Each row of a before or after table is a point. The points were changed in one or more steps. Then noise was added and the rows were shuffled. The steps act on columns, c1 being the first. Name the steps. A step turns or swaps two columns, mirrors them in a line or flattens them onto one, adds a multiple of one to another, or multiplies or shifts one. Angles are multiples of 10 degrees, from the lower column toward the higher: turns from -170 to 170, lines from 10 to 170 but not 90. Use the fewest steps. Two steps may share a column if one is a turn and the other turns, adds or multiplies; they go together, in the order done. Otherwise the lowest column goes first.

Before (9 x 3):
[[-47 -21 -60]
 [ 27  30  11]
 [-38  -1   4]
 [  1 -16  32]
 [-12 -16  16]
 [-45 -22  41]
 [-22  33  20]
 [-17 -22  -1]
 [-36   7  45]]
After (9 x 3):
[[-10 -36  -1]
 [-18 -30   0]
 [  6 -52   0]
 [ 11 -17   1]
 [  4 -55  -3]
 [-21  37   0]
 [ 14  -5   2]
 [ 17 -24   3]
 [-37 -10  -2]]
Steps: turn c1 and c2 by 70 degrees; multiply c3 by 0

Before (11 x 8):
[[ 28   3 -31  18   0  25 -22  32]
 [ -7  -1   1   2  41   4   0   1]
 [-15 -25 -23   6  31   3  17  21]
 [ 15 -33 -22  11  -7   0 -59  18]
 [ 53 -22 -14   0   0  -5 -17  12]
 [-15  -6  17 -39  31  44   0  23]
 [ 21 -33 -36  -1  25  34 -30  -6]
 [-30 -19  18 -33  21  50  38   3]
 [-11   2  27  -3  26  46  13 -11]
 [-31 -17  22 -12   5  50  22  -5]
 [ 39  21 -46 -13 -28  -6 -42  -4]]
After (11 x 8):
[[ -8   5  28  -2  28  47 -14 -12]
 [ -9   0   0  -1  43   6  -1   1]
 [ 40  24 -48  20 -28  -6  39  -2]
 [-30 -15  21   5   6  52 -25  -5]
 [ 51 -20 -15   5   3  -6  18   9]
 [ 31   7 -30 -11   1  23  25  31]
 [-14 -25 -23 -10  34   4 -16  20]
 [-16  -8  18  39  28  44  -9  24]
 [-31 -18  16  25  19  49 -43   2]
 [ 22 -32 -38   8  25  36  30  -6]
 [ 16 -34 -20   4  -6   0  63  20]]
Steps: turn c4 and c7 by 170 degrees

Before (10 x 12):
[[  3  36  12 -10  13  -6 -43   7 -19 -20  42  10]
 [ 44  -5 -14  -8 -12  -2 -36  28 -10 -46 -25  -5]
 [ -8  20  -8 -13  31 -10 -24 -10  -2  29 -25   7]
 [ 34  28 -34 -31  36  29  -6   8  13  45   7  47]
 [ -1  26  24 -51  -3  -2  13  19  -9   6   6  13]
 [ 44  34  -1 -28   6 -20   1 -23 -32 -37 -18  -2]
 [  0 -13   4  18  43 -20 -13  10  11 -27 -10 -22]
 [-10  25   5  14  -1  10  -8  19 -23  -8  -2 -37]
 [ 19  30 -28   2  11   8 -35  49  10  15   5 -41]
 [  4  38  17   0 -15   8 -20  43  30 -37  25   5]]
After (10 x 12):
[[ -9  25   5  13  -1  10  -8 -10  28   5  -2  38]
 [ 34  28 -34 -31  36  30  -6 -12  -9  26   7 -59]
 [ -8  20  -8 -12  32 -10 -24  10  -1  25 -25 -16]
 [ -2  26  24 -50  -3  -1  13 -15  15   1   7 -15]
 [  4  38  17   1 -15   7 -21 -50 -14 -37  24   7]
 [ 44  34  -1 -27   6 -20   1  34  22 -34 -19  14]
 [ 44  -5 -14  -8 -12  -2 -35 -22  18 -41 -25  19]
 [  0 -13   3  18  43 -21 -13 -13  -6 -18  -9  30]
 [ 19  30 -28   2  12   9 -35 -50   8  28   5  34]
 [  3  36  12  -9  13  -7 -42   1  20 -22  42  -2]]
Steps: turn c8 and c9 by 160 degrees; mirror c10 and c12 in the line at 170 degrees

Before (13 x 18):
[[-37  -4  14 -20 -13 -53 -13 -25   6 -40   6 -13 -26  10   7 -46 -11 -38]
 [ 34  -9  -6 -39  11  20  -9  33 -11  23 -29 -47  23   9 -30  22  -1  24]
 [-23  -7  12   3 -46 -33 -34  16   8 -14  26   9   3   6 -47 -37  -9  -9]
 [-31   1 -18  -1 -34 -17 -37 -21  21 -26   3  16 -24  21 -29  -4 -39 -36]
 [ 16  39  54  -8 -18  17 -36  -4 -23 -34  11   3  15  40 -35   6 -33  13]
 [  8 -20  -1  17 -18 -40 -26 -15  30  -3  19   6  -7  47   0 -40 -23 -25]
 [ 49  18 -19 -10 -26  14  29  12 -15   0   5 -47 -16  10   5  20  40  -6]
 [ 27  13  -8 -42  -1  35  -2  42  12  28   8 -14 -19  11  21  15  27  30]
 [-52   0 -11  31  11 -47 -28  10  42 -39  26  -6 -10  27 -20 -28 -10 -40]
 [  6 -22   9 -15 -29  24   3  31 -19  20   2 -52 -16  38  18  37  22  14]
 [ 22 -16 -41  -2   1 -47  17  21 -33   5  21 -24 -43  -1  50  34  22   9]
 [ 38  -9  16 -11   2  10 -22  17   5  31  25 -45 -46  -1 -11  26  11   2]
 [  4 -16 -35   0  12  -3  33  19 -42   9   4 -26 -60  22   7 -16  17   1]]
After (13 x 18):
[[ 19 -32  13 -18 -35 -56  13  -8   3 -40   5 -14 -26  -5  10 -42 -13 -41]
 [ 17  16  -1  18 -27 -37  26   3  34  -6  19   3  -7 -13  45 -42 -23 -27]
 [ -2  39  11 -14  21   7   4  11   3  31  18 -44 -46 -23   2  25  13   2]
 [ -3  32  -7 -40  46  17 -17  15 -15  24 -29 -44  21 -19  20  22  -1  25]
 [ 21  15  12  -9   6  27  24  47 -15  22   4 -49 -14  19  30  37  24  16]
 [ 11   8 -33   0  29  -5  -7   4 -45  12   7 -27 -60  38  12 -19  18  -1]
 [-35  38 -19 -12 -11  13  -9  28 -18  -4   6 -41 -12  31  11  22  36  -8]
 [  6 -32 -16   1 -43 -17   3  17  21 -26   0  16 -26 -45  34  -5 -38 -33]
 [-24  20  -6 -41  40  36  25  24  16  30   9 -13 -18   7   6  11  25  25]
 [-47   4  56 -11 -22  21   1   9 -24 -32  13   6  19 -41  50   6 -29  12]
 [  4  28 -34   3  19 -45  32  10 -35   7  22 -26 -43  36 -20  38  22  12]
 [ 13 -19  10   2 -21 -31 -23  43   8 -13  27  14   3 -51  24 -38  -5  -6]
 [ 18 -50 -13  29  20 -49   4  -3  43 -39  27  -7 -11 -31  35 -29 -13 -39]]
Steps: turn c1 and c2 by 110 degrees; turn c5 and c8 by -50 degrees; multiply c5 by 1.3; turn c14 and c15 by 110 degrees; turn c7 and c14 by 120 degrees

Before (8 x 32):
[[-20   8  -2   5   8  33   5  -1   0  -1  19  -4  12  -2   6 -10  -6 -34
   -8 -18 -18  -5   2  -4   5  -5  -3  -6  -4  -4  25 -14]
 [ 24 -33   4   6  -3 -13   1  -3   7   9  -8  -9  -7  -5 -13   3  -7  -8
  -13   4   0  19  10  -4  -4  30  19  -7  -1   6   1  -9]
 [  9   0  -8 -16   2 -15   7   7   1  -2   9  28 -34  -1  -8 -12   3  -7
    5  -4 -12  -4   3  29  -2   6   8  -8  -4 -11   3  -8]
 [ 10  -4  18   0   3 -14   0  -6 -15   1   8 -10  21   6  10 -11  -1  -7
  -15  12 -15   3   3   9  -6  15  -5 -14 -22  -5  10   1]
 [ 20   3  12   6   3 -11  -5  10   8  -1   0  -8  21  -7   5  -1  -7  -1
  -14  13  -7   5  13   5  -3  -9   3  -1   0 -11  -1  -2]
 [ 23   6  -9 -14   4 -11   0  -9   2  17  11  -7 -45  -7  -1 -13  -2  -4
  -12  13 -11  34 -10  -3   0 -14  -6 -13  -4 -10  -1  -5]
 [  7  -5   3 -12   1   1 -12  -9 -28  -6  -3   5  10  -6  -1  -4  -2  -2
   -8  10 -13  -7 -12   1  -8  -9  -7   6  -3   0   1   3]
 [  8   6  -2   1   3  19   2  20  -2   4 -10  -3  17  -7  -6  22  23   2
  -13 -26  26   7   4  -4   8   1   5   1 -15  -4   2  -8]]
After (8 x 32):
[[  7   5  -3   1   4  20   3  20  -2   5 -11  -2  18  -7  14  23 -32  17
  -13 -25  25   7   4  -4   7   1   5   3 -15  -4   1  -8]
 [ 24   6  -9 -13   4 -10   0  -7   2  17  10  -6 -46  -7  18 -12  10   3
  -14  13 -12  35  -9  -3   0 -14  -4 -12  -4 -10  -1  -4]
 [ 24 -34   3   7  -3 -13   0  -3   7   8  -8  -9  -8  -5   9   2  21   0
  -12   3   0  18   8  -4  -4  30  17  -8  -1   4   2  -9]
 [  7  -5   5 -13   1   0 -12 -10 -29  -7  -4   6  10  -5  19  -5   5   1
   -8  11 -15  -6 -12   1  -6  -8  -8   6  -3   0   2   3]
 [-19   7  -2   6   9  32   5  -2  -1  -3  18  -4  12  -2  25 -10  57  17
   -8 -18 -20  -4   4  -4   6  -5  -4  -7  -3  -4  24 -13]
 [  9   0  -8 -16   1 -15   7   6   1  -1   8  29 -37  -1  12 -12   7   7
    4  -5 -11  -4   5  28  -2   5   9  -8  -5 -13   5  -7]
 [ 21   4  10   6   2 -10  -5  10   7   0   2  -8  21  -8  25  -2  10  -5
  -15  14  -6   5  13   6  -3  -7   3  -1   0 -11  -2  -2]
 [ 10  -3  19   0   3 -13  -1  -7 -16   1   8  -9  21   6  29 -10  12   4
  -16  13 -16   2   1   8  -5  16  -5 -13 -23  -5  10   2]]
Steps: shift c15 by 20; turn c17 and c18 by 130 degrees; multiply c17 by 2
